Every row gives one point. Each copy is the shape, with its points in the same order, turned, moved and blurred by noise. Is it also mirrored, or only turned?

Shape (6 x 2):
13.5 1.8
9.5 29.7
5.0 -9.7
-37.7 -13.0
-12.0 -6.2
-0.8 37.4
Copy 1 (6 x 2):
-6.1 -20.2
22.5 -16.4
-15.3 -12.7
-21.6 29.0
-11.8 5.0
29.4 -2.9
Copy 1 is: only turned
Copy 2 (6 x 2):
-23.1 -6.1
-31.3 20.7
-10.9 -9.3
29.2 7.5
0.9 3.0
-29.1 33.5
Copy 2 is: mirrored
Copy 3 (6 x 2):
-5.1 11.6
18.8 25.9
-10.1 -2.7
9.8 -39.2
4.1 -15.7
34.9 18.9
Copy 3 is: mirrored
Copy 4 (6 x 2):
10.9 -21.7
-18.2 -31.4
11.0 -10.4
-10.7 28.5
-3.8 1.9
-31.1 -31.1
Copy 4 is: mirrored

Shape (9 x 3):
19.5 19.4 11.4
-20.5 -5.1 -23.2
10.7 -6.7 3.3
-30.2 -19.9 -25.5
-13.2 -8.1 -23.7
-25.0 -20.7 -26.5
-31.1 -5.8 -9.5
22.3 33.6 9.6
-7.8 7.5 33.2
Copy 1 (9 x 3):
16.7 25.5 -15.7
-12.7 -21.9 2.0
16.9 4.9 3.9
-17.2 -31.5 16.5
-5.3 -23.4 2.4
-11.5 -32.0 15.0
-22.4 -11.2 11.3
14.2 29.8 -29.8
-4.7 36.7 11.3
Copy 1 is: only turned
Copy 2 (9 x 3):
23.1 -14.9 -11.9
-15.4 6.5 25.9
-0.4 -2.9 -12.6
-28.4 18.4 25.6
-17.7 2.7 18.8
-29.2 17.3 24.5
-6.6 23.0 22.0
33.7 -24.2 -7.4
28.1 22.3 -12.4
Copy 2 is: mirrored
Copy 3 (9 x 3):
28.4 26.2 -12.7
-11.7 -14.0 -4.6
15.0 12.4 10.3
-28.0 -16.3 10.3
-6.4 -15.4 -0.8
-21.5 -16.7 10.0
-20.3 -1.8 0.9
34.8 26.7 -22.9
-0.8 46.3 -1.7
Copy 3 is: only turned
Copy 4 (9 x 3):
17.5 26.7 1.2
-17.3 -23.3 -0.4
-14.0 13.7 8.9
-38.3 -31.9 8.5
-22.6 -19.8 -3.9
-31.1 -30.9 10.9
-9.5 -27.5 11.2
23.8 27.7 -16.5
18.4 7.6 27.5
Copy 4 is: mirrored
